Each row is a point. Each copy is the shape, with its points in the same order, turned, moved and blurred by noise. Say if it was mirrored as well.
(in the rows, 128 means zero)

Shape (8 x 3):
[[ 83 123 138]
 [131 131  98]
 [143 187 110]
 [126  82 152]
 [ 88 136 134]
 [144 118 101]
 [129  75 132]
 [158 163 105]]
Copy 1:
[[ 78  80 113]
 [139  92 108]
 [136 145  66]
 [112  92 169]
 [ 87  92 107]
 [149  88 112]
 [126  71 160]
 [151 134  85]]
Copy 1 is: only turned
Copy 2:
[[113 118 163]
 [158 109 123]
 [179 164 115]
 [ 86 103 121]
 [123 127 167]
 [148 108 108]
 [103  85 120]
 [173 149 104]]
Copy 2 is: mirrored
Copy 3 (8 x 3):
[[134 181  89]
 [157 121 119]
 [202 151 150]
 [ 90 146 127]
 [146 169 101]
 [146 110 125]
 [ 94 118 112]
 [177 124 143]]
Copy 3 is: only turned
Copy 4:
[[152  96 101]
 [106 118  90]
 [128 175  97]
 [124  78 158]
 [153  98 103]
 [ 97 127 108]
 [103  77 136]
 [107 162 102]]
Copy 4 is: mirrored

Shape (7 x 4):
[[ 90 127 126 154]
 [115 196 126 106]
 [110 106 152 181]
 [123 112 130 183]
 [120 155 144 139]
 [118  97 130 109]
 [ 82  98 149 109]]
Copy 1 (7 x 4):
[[124 110  82 142]
 [187 124 123  98]
 [114  96  99 182]
 [106 123 102 183]
 [152 105 111 136]
 [ 93  99 108 114]
 [104  71  81 108]]
Copy 1 is: mirrored
Copy 2, 7 rows:
[[ 90 123  93 128]
 [136 173 127 174]
 [ 80  82 105 130]
 [103  82  97 126]
 [109 128 119 157]
 [ 86 136 141  95]
 [ 53 143 133 113]]
Copy 2 is: only turned
Copy 3, 7 rows:
[[120  88 129 138]
 [ 70 154 155 118]
 [142  89 123 175]
 [133  95  97 169]
 [107 135 141 148]
 [162 120 128 112]
 [159 104 162 116]]
Copy 3 is: only turned
Copy 4:
[[ 99 132 113 179]
 [124 168 187 145]
 [134 129  73 180]
 [130 140  68 160]
 [146 143 133 156]
 [110  87 125 138]
 [116  83 127 170]]
Copy 4 is: only turned

Shape, 11 rows:
[[150 183 112 184 142 160 141 110]
 [130 108  68 112 124  93  77 169]
 [ 98 191  93 129 112 128 105 102]
 [116 105  85 103 143 103  96  88]
 [134 190 121 182 112 121 122 107]
 [ 96 130 155 118 138 117 139 118]
 [156 110 124 140 156 152 123 145]
 [133 136  96 114 103 153 172 140]
 [182 153 137 127 113 110 152  81]
 [126 156 106 119 127 182 111 142]
 [104  95 122 108  57 137 140 132]]
Copy 1:
[[162 170  57 116 148 124 102 134]
 [ 82  75 125  85 114  86 132 150]
 [113 147  85 122 132  95 112  75]
 [ 92  93 131 115 177 128 138 107]
 [152 153  47 142 134  91 110 127]
 [150 142 152 156 135 113 150 106]
 [150 118 121 102 125 143 119 164]
 [135 153 106  84 103 141 174 117]
 [184 110  70 119 165 129 174 104]
 [128 149 113  91 101 144 101 111]
 [104 120 117 142  88 144 195 110]]
Copy 1 is: only turned
Copy 2 (11 x 8):
[[122 180 106 200 136 173 128 140]
 [161 113  59 122  63 114  76 130]
 [ 93 174  93 130 117 148  85 170]
 [125 152 105 100  92 138  63  93]
 [106 175 124 191 111 145 108 165]
 [ 92 118 124 122 137 131 126 117]
 [168 122  99 161 134 146 119 102]
 [134 160  78 124 115 142 168 126]
 [129 204 136 158 129  97 130 106]
 [152 147  79 132 145 171 119 156]
 [144 136 126  79  87 130 163 151]]
Copy 2 is: only turned

Shape, 12 rows:
[[148 132 181 160 116 122 162 104  93]
 [132 147 120 146 127 140 160  79 101]
 [ 91  97 166 123 121 128 113 144 156]
 [122 160  97 141 175 132 149 104  52]
 [140 133 149 181 113  98 139 102 166]
 [162  93 144 171 105  98 158 107 142]
 [100 138 158 105 151  89 115 140 129]
 [108 126 150  93 122 109  72 128 112]
 [ 90 119 131 131 143 101  83 159 113]
 [112 186 121 127 145 144 107 172  66]
 [185 148 123 149 154 144 176 101 105]
 [146 125 136 146  92 102 182 109 129]]
Copy 1:
[[121 165 165 151 122  84  99  81 112]
 [ 83 134 135 120 116 116 118  68  92]
 [135 151 131 158  81 133 111 166 172]
 [107 156 119  62 147 140  75  71 109]
 [101 115 121 191 123 101 105 109 141]
 [136 124 137 183 123  86 100 116 100]
 [123 164 107 115 110 103  98 148 174]
 [158 140 121  95  86 112 104 122 189]
 [148 136 112 105 102 134  60 143 176]
 [108 147 162  50 133 140  66 109 155]
 [105 133 143 125 179 121 139  87  77]
 [ 99 127 140 151 108  75 115 128  95]]
Copy 1 is: mirrored
Copy 2 (12 x 9):
[[147 178 165  92 108 102 141 125  91]
 [150 175 136 115 112 111 125  76 121]
 [ 84 110 139 109 124 139 189 133 132]
 [197 172  97 150 146 110 120 100 130]
 [104 123 169 110  85  68 139 103 115]
 [116 137 150  66  80  73 130 122 123]
 [136  91 123 137 121 128 177 127  99]
 [125  86 130 121 146 160 134 130 104]
 [114  92 110 149 147 123 147 152 119]
 [165 156 120 193 131 154 119 150 126]
 [192 175 155 103  93 102 121  97 151]
 [127 160 131  86  62 101 136 107 113]]
Copy 2 is: mirrored
Copy 3, 12 rows:
[[100 131 179 165  95 152 169 144 111]
 [125 141 140 158  96 168 143 107  77]
 [117 104 119 101 134 128 134 149 156]
 [141 177 150 161  86 159  93 139  47]
 [134 102 134 178  98 121 162 104 148]
 [146 110 137 167  93 123 199 137 126]
 [136 158 149 117 121 128 106 140 159]
 [147 135 139  97  93 171 103 157 163]
 [143 132 121 112  94 123  84 170 145]
 [124 137 180 105  73 137  54 144  83]
 [159 129 184 169 109 150 156 114  58]
 [128 134 150 141  83 124 195 109 113]]
Copy 3 is: mirrored

Shape:
[[140  88 156 174 174 119  79 163 120  83 169 174]
 [166 114  90 163 133 113  76  96  79 165 123 139]
 [138 141 131 174 134 136 155 139 134 150  99  70]
 [ 93 128 134 144 122 126 130 115 165 124 126  84]
 [128 156 164  97 122  94 162 132 161 125 124 122]
 [ 99 159 105 148 129 111 136 101 113 120 142  61]
 [144 117  91 160 103 135 128  84 142 133 141 115]
 [152  74 142 131 190 151 104 111  94  82 129 166]
 [107 101  78 142 128 102 168 135 134 146 130 130]
 [103 153 128 125 124 133 167 112 152 179 169  78]
 [ 90 139 135 136 152  91 143 121 198 132 109 120]
 [121 104  80 131 125 157  69 152 102 130 122 115]
 [ 73 152 142 156 128 131 143 112 109 149 111 116]
 [109 131 130 136  97  87 164 134 131 114 117 113]
 [138 106 153 164 141 161  97 140 136  81 138 196]
 [150  29 180 155 143 124  73 124  95 102 130 177]]
Copy 1, 16 rows:
[[ 92 117 138 191 137  92 146 118 114 106 160 196]
 [151 147  73 115  95 137 154  65 155 104 105 174]
 [145 144 103 129 157 129 150 127 149  94 103  68]
 [105 152 156 109 161 156 162 114 152 112 126  89]
 [129 122 167 109 101 123 153 151 147 155 143  79]
 [149 141 124  80 177 159 189  99 138 117 136 100]
 [144 160 121 139 137 172 151  72 156 140 105 122]
 [140  79 149 165 124 138  98  95 123  87 144 191]
 [121 130 117 116 155 117 130  69 168 166 127 101]
 [ 98 108 129 106 137 164 198 102 156 146 110  58]
 [111 139 188 108 148 108 162 127 188 133 113  99]
 [ 95 144  75 110 152 160 109 108 146 112 122 168]
 [120 138 142  82 148 122 163  99 109 110  85 104]
 [131 157 144 101 139 119 135 110 129 152 148  86]
 [106 136 158 190 128 127 114 130 102 126 113 187]
 [ 99 131 150 179  83 115  96  66 105  70 155 182]]
Copy 1 is: mirrored
Copy 2 (16 x 12):
[[156 129  61 192 127  81 105 170 116  82 130 113]
 [173 142 118 134 189 161 104 147 140 110  61 118]
 [119 159 161 133 126 133 175 111 119 143 103 110]
 [126 139 161 147 123 147 132 101 137 132 167 134]
 [108 100 162  86 112 103 127 140 135 129 154 150]
 [129 124 186 148 152 156 152  98 148  79 130 115]
 [167 149 130 119 162 151 110  85 118 116 122 125]
 [109 120  30 165 156 102 107 127 151  94 106 124]
 [186 111 126 115 120 146 161 100 160 128 124 125]
 [129 108 170 109 147 172 167 110 106 137 173 108]
 [139 136 150 133 123 117 151 127 165 145 186 166]
 [144 149 102 153 109 192 102 137 151  99  98 107]
 [122  95 158 163 138 158 156 126 128 131 121 160]
 [148  98 171 123 105 113 129 103 147 129 126 138]
 [141 134  53 168 115 101  91 139  95 102 124 159]
 [142 112  45 197 144  88  53 142 137 139  94 105]]
Copy 2 is: mirrored
Copy 3, 16 rows:
[[129 148 158 161  79 153 136 190  92 185 111 195]
 [159  90 130 192 105 106 121 138 166 184 128 122]
 [105 164 112 140 191 103 148 141 145 159 144 111]
 [ 87 170 150 150 166 108 107 125 150 131 152 152]
 [101 169 129  98 125  81  92 139 126 101 130 138]
 [134 166 132 179 166 100 115 128 152 126 193 135]
 [130 147 165 143 134 117 136 128 195 153 154 130]
 [140 132 135 173  80 176 158 130 113 147  89 170]
 [ 96 123 158 133 123 102 148 108 132 160 182 124]
 [140 160 143 108 201  84 109  93 144 132 174 155]
 [ 61 167 122 126 142  72 114 115 141 142 141 173]
 [111  74 161 171 144 159 112 153 147 161 150 137]
 [103 169 106 154 150 123  87 111 125 169 164 130]
 [ 98 167 147 129 123  97 108 129 126 133 169  99]
 [116 161 145 129  81 183 124 175 132 185 113 173]
 [126 141 187 178  68 166 129 147 106 185  59 138]]
Copy 3 is: only turned

Shape, 15 rows:
[[ 82  96 124 110 159  70 144 117 142 149 138 161]
 [100  90 123 145 124 148 147 147 132 126 141 115]
 [129 131 141 128 165 107  26 125 144 117 142 130]
 [ 99 131 151 137  99 159 163 132 129 161 121 138]
 [ 95 106  91 108 140 160 100 141 114 166  84 164]
 [ 86 186 127 108 169 163 150 162 143 155 123 106]
 [ 85 105 133 137 169 156 167 119 149 174  90 147]
 [ 89 123 157 108 155 155 133 114 124 165  66 154]
 [ 99 127 134 117 166 162 157 101 105  71 139 137]
 [ 82 126 139 119 170 104 133 113 130 163 131 131]
 [ 89 124 138 119 161 151 135 179 115 154 142 166]
 [232 115 135 118 168 147 153 110 110 124 119  81]
 [130 171 128 204 105 120 110 122 133 174 133 116]
 [105  97 126 112 171 131 152 139 117 123  63 140]
 [128 136 145 146 103 156 164 116 151 123 130 168]]
Copy 1, 15 rows:
[[175  84 153 118 154 118 143 112 121 162 106 190]
 [129  95 144 138 115 128 156 152 137 112 105 119]
 [139 133 148  49 195 161 102 127 113  92 138 142]
 [ 97 131 152 166 125 118 146 126 158 134 102 134]
 [142 128 144  89 106 128  96 130 154 141  57 136]
 [140 175 112 131 160  78 146 170 152 146 103 121]
 [156 115 132 157 141 142 137 146 175 182  76 138]
 [118 128 127 133 153 133  93 130 163 180  71 137]
 [117 112  54 117 127 140 163 127 142 136 124 149]
 [150 122 145 120 162 123 141 141 123 167 110 160]
 [136 132 132 129 143 108 130 171 148 111  74 177]
 [161 148  93 171 103 163  70 131 108 112 193 107]
 [125 189 191 145 155 165 159 112 108 113 104 110]
 [159  88  97 138 135 131  96 121 132 152  74 123]
 [116 135 131 169 128 142 152  92 176 110 115 148]]
Copy 1 is: mirrored
Copy 2 (15 x 12):
[[ 67  86 119 151 162 132 123 115 125 143 140 179]
 [131  98 147 166 105 154 120 127  95 139 121 133]
 [101 170 135 155 143  79  94 111 176 159 105 121]
 [138 106 156 110 100 148 130 114  74 116 119 149]
 [107 127 100 143 102 113  68 156  82 121 102 169]
 [ 98 124 126 121 136 167 109  78  68 116  45 127]
 [109 104 134 142 111 156 119 123  77 135  86 214]
 [113 110 146 107 128 121  93 146  85 128  82 200]
 [118 131 186 156 159 194  81 140 116 102 115 139]
 [ 86 116 141 144 161 126 119  91  99 136 112 178]
 [ 68 115 138 122 104 156  83 120  83 156 107 141]
 [217 152 122 136 155 191  65  79 138 166 133 160]
 [141 183 129 129 104 109 171  96  80 132 139 136]
 [125 101 116 140 153 161  87 165  94 147  93 182]
 [131 124 157 107  93 174 137 129 122 106 134 157]]
Copy 2 is: only turned
Copy 3, 15 rows:
[[156 105  84 133 151  79 136 118 127 161 132 205]
 [125 116 105 176 141 136 151 138 146 114 117 150]
 [199 126 158 114 171 109  90 170 136 114 190 151]
 [110 119 110 114 125 124 160 111 171 132  99 129]
 [159 117 114  84 147 151 163 173 111 131  94 168]
 [145 113  76 103 138 114  95 127 147  76  74 117]
 [155 109  85 111 167 143 141 107 157 150  70 164]
 [157 106 103  86 164 138 148 104 125 160  86 132]
 [111  91  72 134 183 152 118 109 117 106 159 139]
 [163 103  95 116 134 102 109 115 138 148 119 170]
 [161  85 108 107 133 116 158 118 134  82 107 164]
 [167 218  80 159 136 190 122  94 129 104 165 137]
 [113 161 172 121 110 132  85 131 189 127 110 165]
 [153 130  92 129 184 142 150 107  85 139  93 156]
 [ 94 138 105 112 170 132 161 107 186 125 130 149]]
Copy 3 is: mirrored
Copy 4 (15 x 12):
[[122 146 138 163 144 137 184 104 107 147 124 195]
 [135 116 114 151 135 150 156 145  75 110 125 125]
 [131 104 183 123 135 132  87 123 167 127 149 159]
 [153 160 114 153 123 163 175 137  94 152 126  89]
 [152 123  98 101 136 193 145 146 114 179 155 162]
 [168 172 110 146 171 108 141 165 100 158 185 111]
 [194 155 111 161 139 180 176 124  80 147 161 154]
 [195 162 139 120 150 185 172 131 110 167 143 143]
 [139 175 127 106 169 148 171 132 104  68 144 136]
 [146 156 143 154 157 137 154 101 101 155 147 160]
 [141 163 130 120 105 131 154 162  80 157 158 153]
 [221 104  85  95 140  85 135  84 126  81 105 109]
 [147 152 106 189 117 154  80 115 135 147 112  91]
 [194 143 117 117 166 164 169 147  97 133 118 180]
 [152 163 108 155 103 161 181 137 136 107 128 102]]
Copy 4 is: only turned

Shape, 17 rows:
[[109 120 119 121 106 159 160 107 128 132  91 172]
 [146 123 136 157 156 103  75 130 156 102 165 111]
 [117 102 107 146 115 104 144 142  99 166 117 108]
 [117 159 146 159 121 166 108 120 157 143 147  97]
 [149 115 112 153  73  67 100 187 141 148 142 140]
 [160 109 119 118 116  96 108 143 136 172  98 137]
 [140 138 142 132 124  81  92 182 115  89 125 106]
 [135 129 149 161 151 144  96  96 130 100 179 109]
 [103 180 177 176 145 146 129 115 167 160 173 104]
 [152 175 118 134 126  71 100 144 112 123 165 119]
 [ 60 106 127  86 134 112 147 100 107 142  83 167]
 [ 76 124 179 132 165 161 147 109 111 124 118 183]
 [134 140  98 152 102  87  96 175  89 177 116 146]
 [147 105  92  98  96 101 123 193 117 173 146 133]
 [108 115 164 119  92 119 149 103  94 169 121 141]
 [ 90 119 151  97 118 146 113 115  93 158  93 161]
 [104 133 134 153 126 120  79 119 147 108 173 110]]
Copy 1:
[[124 122  95 130  90 124 148 112 129 163 117 141]
 [102 149 161  98 201 108  98 127 102  95 124 159]
 [146  95 109 170 129 119 104 153 108  99 129 142]
 [133  94 133 100 188 119 117  92 143 101  89 150]
 [128 159  88 158 185 116  65 163 117 115 140 194]
 [126 124 123 134 124 101  87 175 148 127 148 179]
 [106 168 139 119 172 153  58 157 122  99 105 130]
 [108 130 164 101 192 103 147 109 100  99  89 132]
 [ 95  61 135 117 204 108 113  83 122 122  70 157]
 [ 67 141 109 129 190 117  91 161 125  77 115 144]
 [104  98  86 107  72  96 114 151  90 169 107 107]
 [ 91 108 136 112  90 111 143 107  86 169  56 141]
 [117 141  70 165 130 100  72 164 126  78 110 180]
 [139 130  80 146 154 134 100 206 128 108 119 184]
 [121  99 108 165 122  88 113 155 139 162  84 119]
 [125 118 105 117  82  90 117 140 132 151  68 138]
 [120 134 130  86 202 100 106 114  92 111 102 132]]
Copy 1 is: only turned
Copy 2, 17 rows:
[[118 151  97 112 162 100 144 101 121 164  95 122]
 [157  89 169 185 129 164 131 162 116 139 125 104]
 [166 131 126 158 162  69 127 134 146 112 109 131]
 [125 134 162 138 158 162 104 161 164 152 108 125]
 [217  96 158 153 102 102 148 106 157 137 145 148]
 [150  87 135 140 152 100 134 103 119 110 142 158]
 [161 120 172 188  96 113 123 109 128 117 146  89]
 [125 105 168 168 141 152 126 182 118 168 100  90]
 [145 138 201 124 161 175  91 163 149 145  73 130]
 [183  90 194 135 127 121 130 130 133 117 140  81]
 [145 138  82 123 163  80  85  90  77 130  85 102]
 [116 171 147 130 166 115  93 112  66 174  64 114]
 [202 119 157 146 155  71 119 103 147 138 166 133]
 [194 125 128 121 113  76 140 140 128 105 166 151]
 [135 117 141 117 144  55  95 121 129 144  82 136]
 [119 136 119 123 155  77  72 107  94 164 123 125]
 [163 105 147 172 126 159 101 163 134 165 112  89]]
Copy 2 is: mirrored
Copy 3, 17 rows:
[[ 89 105 135 145 156  99 130 131 109 145  83 150]
 [137 164 128  60 135 150 121 165 134 124 167 104]
 [115  74 105 138 138 160 147 119 110 122 134 139]
 [146 135 139  83 131 108 142  99  98 149 122  79]
 [149  91  74  84 142 170 102 152  85  80 125 107]
 [123 110 101 107 111 163 139 144 115  85  87 156]
 [164 124  88 107 154 163 104 139 156 108 156 115]
 [138 155 158  88 136 115 152 151 116 153 177  93]
 [149 126 151  61 149 128 170 121 113 173 109  45]
 [154 117  78  96 126 131 151 177 143  97 153  95]
 [ 60 100 139 157 189 131 158 117 161 111  86 149]
 [113 142 178 145 213 125 165 130 133 161  97 132]
 [144 103  61 126 157 163 163 134  80  80 116 128]
 [112 101  86 151 112 185 112 149  97  77 114  98]
 [119  69 165 135 150 122 169 127 121 102  99 126]
 [109 134 152 153 175 120 162 114 135  93  87 143]
 [124 141 131  69 151 119 129 130 121 121 166  88]]
Copy 3 is: only turned
Copy 4, 17 rows:
[[ 93 149 110 110 170 129 118 140 136 130 143 168]
 [163  87 136 131  98 119 145 136  98 121 160  78]
 [107 143 127 151 175 119 144 150 105 102  97  86]
 [120  91 127 164 120 121 166  90  95 134 145 137]
 [158 127 175 144 155 133 156 177 118 170  97  80]
 [127 143 132 120 164  95 115 142 122 166 105  84]
 [162 162 137 136  85 143 148 152  92 137 116  78]
 [148  82 107 132 120 143 162 101 108  98 171 104]
 [107  56 134 149  98 121 179  77 113 109 112 144]
 [151 112 129 164  99 159 132 138 139 144 111  63]
 [ 43 154 110  86 147 143  94 157 120 115 120 124]
 [ 94 123 114  67 126 150 114 107 118  80 122 175]
 [144 136 143 154 170 149 114 146  99 157  64  90]
 [129 168 188 151 175 134 130 132 131 150 109  68]
 [ 81 140 107 104 173 149 162 121 129 130  96 115]
 [ 83 150 107  87 158 153 113 109  95 140 110 134]
 [131  80 138 139 108 151 158 131  91 130 170  94]]
Copy 4 is: mirrored

Shape, 16 rows:
[[120 101 165  69 117 122 102 158 141 115 116  87]
 [103  83  95 193 121 158  85 114 114 171  90 144]
 [ 74 107 124 158 121  93 105  81 105 148 145 145]
 [ 85 125 107 150 124  97  90 153 175 181  92 131]
 [129 174 132 133  76 117  85 141 144 123 121 114]
 [143  60 141 137 131 137 120 115 139 133 133 172]
 [ 83 155 130 121  67 135  93 170 171  63 174 112]
 [133 132 143 153 153 167 100 129 153  74 121 149]
 [162 122  94 136 115  60 128 158 163 162  91 135]
 [116 127 145 151 129 146 127  97  96 162 162 102]
 [117 105 135 128 159 122 117  93 127 121 127  95]
 [137 120 109 162 131 139 137 190 121 120 146 149]
 [ 81 133 142 130 130 143 162 102  94 111 122 184]
 [134  95  96 143 116 164 156 138 167 110 137 174]
 [ 90 162 158  92 116 163  68 124 122 128 149 145]
 [106 163  90  61 130  76 101 136 150  84 117 128]]
Copy 1:
[[135 108  81  57 109  94 140  90 140 136 150 102]
 [118 199 136 122 161 145 144 194 137 176 168  89]
 [107 189 162 125 161  85 138 129 111 167 114 121]
 [126 165  99  72 191  99 110 178 146 146 162 139]
 [105 152  80 112 136  76 158 138 127  92 167 149]
 [131 143 143 116  91 102 109 174 157 165 121  85]
 [134 184  95 119 107  52 118  73 170  86 180 145]
 [172 179 102 129  89 113 150 152 152 100 119 105]
 [102 102 123  76 174  95 104 194 151  98 146 119]
 [104 154 141 129 115 143 145 120  95 157 133 151]
 [151 143 148  79 127 122 154 124 114 133 120 121]
 [115 144 109 150 133 142  96 142 184 103 144 108]
 [153 165 119 175 139 104 100 129  92 139 104  88]
 [167 146 143 144 101 112  79 174 157 118 162 103]
 [152 157  70 150 117  70 168 109 135 164 143 150]
 [175 106 116 107 180  42 150 103 150  91 137 131]]
Copy 1 is: mirrored
Copy 2 (16 x 12):
[[ 97 149 105 109  94 116  95 118 177 143  90 117]
 [129 157 192 151 126 157 139 134  96 102 161 168]
 [105 127 135 106 111 133 113 173  64 135 166 163]
 [153 165 137 126  74 128 108  94 111 125 182 148]
 [130 170 107 119 139  72 133 110 121 127 142 121]
 [ 99 117 137 151 117 182 117 129  87 118 104 104]
 [112 210  87 107 141  82  95 152 139 128 152  59]
 [131 144  98 133 186 171 134 126 132 122 131 104]
 [145 115 101 149  60 100 132  85 104  83 143 139]
 [ 67 107 155 115 155 112 122 136 110 150 158 144]
 [ 91 102 115 100 136 149 108 137 140 111 129 154]
 [120 126 128 174 127 132 153 136 129 119 172  77]
 [145 100 128 149 155 136  92 184  97 171 139 127]
 [135 122 136 171 149 148  95 131  95  95 138  70]
 [126 159 130  73 147 120 125 137 125 192 121 106]
 [171 120  68  70  98  88 105 153 141 109 132  98]]
Copy 2 is: only turned
